Every row gives one point. Each copy is the shape, with its points in the same order, turned, moved and blurred by noise. Some copies are also mirrored. Which?

Shape (7 x 3)
[[ 0.2  2.8  4.4]
 [ 2.0  0.3 -5.7]
 [-3.8 -5.0  3.6]
 [ 2.4 -2.0  3.8]
 [ 3.3  1.2 -7.4]
 [ 2.2 -0.2  5.0]
 [ 2.1  6.8 -4.1]]
Copy 1 (7 x 3)
[[ 4.4  2.3  2.4]
 [-5.2 -1.9  1.8]
 [ 3.4  0.2 -6.2]
 [ 4.5 -3.2  0.1]
 [-6.5 -2.5  3.7]
 [ 5.5 -1.4  1.5]
 [-3.6  1.5  7.2]]
Copy 1 is: mirrored
Copy 2 (7 x 3)
[[-1.1  5.6  1.0]
 [-1.5 -4.6  0.8]
 [ 6.9  3.3  3.1]
 [-0.7  3.5  4.6]
 [-3.7 -6.3  1.0]
 [-1.3  5.2  4.5]
 [-7.0 -2.1 -3.5]]
Copy 2 is: mirrored
Copy 3 (7 x 3)
[[ 1.4  6.5  1.2]
 [ 0.3 -3.5  4.3]
 [ 2.6  1.2 -5.8]
 [ 5.6  2.7 -1.1]
 [-0.1 -4.6  6.8]
 [ 4.6  4.6 -0.7]
 [-4.0  1.0  8.4]]
Copy 3 is: mirrored

Shape (10 x 6)
[[-1.2 -2.3 -2.3 -2.3 -2.7 -1.5]
 [-4.6  5.5 -2.5 -1.2 -3.6  2.5]
 [-1.6  3.1 -4.8  0.6  1.6  1.5]
 [ 5.0  0.8  4.8  5.2 -0.8  9.8]
 [-5.9 -7.2 -1.8 -2.8  4.2  1.8]
 [-0.1  2.7  3.1 -7.2 -2.8  2.6]
 [ 1.4 -0.4 -1.4 -1.0  4.2  3.1]
 [-1.1 -9.2 -1.2 -5.0  3.0  2.6]
 [ 4.3 -5.7 -4.1 -1.1 -1.2  0.2]
 [-1.3 -2.4  4.1  6.6 -2.9 -1.5]]
Copy 1 (10 x 6)
[[  2.6  -0.3   3.9   2.2  -1.9  -3.6]
 [  5.5  -1.2   9.1  -4.0   1.8  -1.1]
 [  7.4  -1.5   2.8  -4.8  -1.8  -0.3]
 [ -2.6 -10.2  -1.3  -8.3   3.1  -1.8]
 [  2.6  -3.7   2.5   4.8  -5.1   5.0]
 [ -3.8   0.5   7.4  -4.4  -1.7  -2.0]
 [  1.7  -2.6  -0.4  -4.3  -3.8   0.5]
 [ -1.0  -4.6   1.3   4.0  -8.2   1.2]
 [  1.6  -3.0  -1.4   1.4  -5.5  -6.2]
 [  1.2  -3.6  -1.3   1.7   7.7  -1.6]]
Copy 1 is: only turned
Copy 2 (10 x 6)
[[ 1.5  1.8  1.2  4.8  2.4  1.3]
 [ 3.7  6.5 -2.3  2.6  3.5 -5.5]
 [ 1.0  3.1 -6.3  3.7  0.9 -2.5]
 [ 6.0 -0.5 -0.6 -4.4 -9.2 -5.0]
 [ 7.8 -2.8 -4.3  5.1  3.9  5.0]
 [ 4.6 -0.9  3.2  4.4  2.8 -7.6]
 [ 2.7 -2.9 -4.6  3.5 -1.6 -2.0]
 [ 7.2 -5.1 -0.5  7.5  0.5  4.5]
 [ 0.1 -0.6  0.7  6.4 -3.6  3.2]
 [ 1.6  1.7  1.1 -5.7  0.4  2.6]]
Copy 2 is: mirrored

Shape (12 x 9)
[[-2.5 -5.5 -4.8 -1.2 -7.3  1.3  3.5  3.3 -3.3]
 [-2.6  0.7  3.5 -5.5 -6.7 -3.2  3.8  4.5  1.1]
 [ 1.6  5.8 -1.8 -5.3 -2.7 -0.4 -5.9 -2.1 -4.3]
 [-3.4  5.9 -3.3  1.7  0.1  1.3  2.2  0.7  3.3]
 [-4.9 -0.1  6.6 -2.8  3.8 -0.7  1.4 -4.5 -3.9]
 [ 0.3  6.0  7.6 -4.6 -7.2 -3.9  2.4 -4.6 -2.0]
 [ 3.4  0.6 -1.1  0.9  4.7 -0.6 -2.7  1.2 -1.8]
 [ 7.1 -1.4 -3.9 -4.6  1.4  6.7  4.6  1.3  1.1]
 [ 0.5  5.2  6.0 -5.5  4.8  0.6 -1.6 -2.1  5.0]
 [-1.8  2.7  5.1  6.2  1.5  5.7 -0.9  7.1  2.3]
 [ 1.2  3.8  3.5 -1.6  1.6  1.5 -4.7 -4.3  3.2]
 [ 2.5 -0.4 -5.0  5.4  3.2  3.9 -1.5  0.8  2.7]]
Copy 1 (12 x 9)
[[ 4.5  2.1  0.0  6.7 -6.5 -2.7  5.4  7.2  4.1]
 [ 0.3 -0.9 -1.1  9.2 -1.0 -8.1 -2.7  3.7  2.2]
 [ 4.6  2.1  5.0 -1.1  3.7 -6.6  1.8 -3.3  1.2]
 [-5.2 -3.8  3.0  0.4 -3.8 -2.3  3.3  0.1 -2.3]
 [-5.1  8.4 -2.9 -1.2  0.1 -3.6 -2.7  3.7 -1.7]
 [ 0.1  1.3  2.2  6.6  8.0 -6.5 -3.2  3.9 -4.3]
 [-0.9  1.9  0.7 -0.4 -0.7  1.7  0.6 -5.0  2.0]
 [ 2.3  4.5  4.6  7.4 -9.6  0.1  2.3 -5.3 -2.5]
 [-3.9  1.2  2.8 -0.5 -0.6 -4.0 -7.6 -5.4 -3.7]
 [-8.6 -1.7  7.3  1.8 -3.0  2.9 -2.2  0.4  6.0]
 [ 0.1 -0.5  4.7 -3.4  1.8 -2.2 -4.2 -2.5 -2.2]
 [ 2.0 -1.6  3.7 -1.8 -5.9  5.4  3.3 -2.3  1.7]]
Copy 1 is: mirrored
Copy 2 (12 x 9)
[[ 2.7 -1.3  2.0  1.3 -3.1  7.2  5.9 -7.1  4.2]
 [-0.2 -5.0 -2.7 -2.0 -0.9  1.6  9.4 -4.4 -4.0]
 [ 5.2 -5.9 -1.4 -4.7  6.2 -4.3 -1.3 -4.0  2.9]
 [ 1.3 -3.7 -1.3  0.5  7.3  6.8 -0.8  0.6 -2.6]
 [-4.9  3.2 -6.4  0.6  1.4 -3.4 -2.3 -3.1 -3.9]
 [ 4.4 -4.4 -9.2 -5.1 -2.0 -2.9  2.4 -3.5 -7.2]
 [-1.9  1.1  0.8 -4.6  5.0  0.6 -0.7  1.1  4.1]
 [ 0.6 -2.1 10.2 -3.8  0.8  3.5 -2.0 -0.4 -1.3]
 [-0.9 -3.5 -0.4 -2.0  5.9 -4.3  0.1  4.4 -6.3]
 [ 0.5  6.4 -0.5 -2.2  9.4  5.3  6.0  3.6 -2.3]
 [ 3.2 -2.5 -1.2 -0.7  5.1 -3.5 -1.1  3.6 -2.1]
 [ 1.5  1.0  3.9  0.1  4.8  6.2 -1.7  4.5  3.8]]
Copy 2 is: only turned
Copy 3 (12 x 9)
[[-4.8  3.6 -3.1 -2.1  6.1 -2.2  5.5  0.0 -5.4]
 [ 0.4  4.0 -2.5  3.0  2.5 -6.3 -2.1 -5.0 -3.9]
 [-2.4 -8.1  3.5  2.2  4.7 -2.7 -3.5  1.3 -0.6]
 [-0.9  3.7  0.4  0.3  3.9  4.4 -4.0  0.2  2.8]
 [ 4.8 -2.1  1.8 -4.0 -3.4  1.3 -3.7 -1.5 -6.6]
 [ 6.2 -3.9 -0.8 -1.4  4.5 -6.5 -6.5 -6.6 -2.2]
 [-3.7 -3.8 -0.9 -1.6 -3.4  0.5 -1.3  3.8  2.3]
 [-9.4  2.2  3.8 -7.4 -0.1 -3.9 -0.3 -1.4  3.1]
 [ 2.9 -0.1  6.0  0.0 -4.6 -2.7 -8.4 -0.2  2.2]
 [-2.6  5.7 -5.5 -2.3 -1.4  0.7 -9.5  7.1 -1.0]
 [ 3.0 -2.2  4.1 -1.8 -0.6 -2.5 -6.3  4.2  2.5]
 [-4.7  1.7 -0.6 -4.2  0.6  2.9  0.0  7.3  5.3]]
Copy 3 is: mirrored
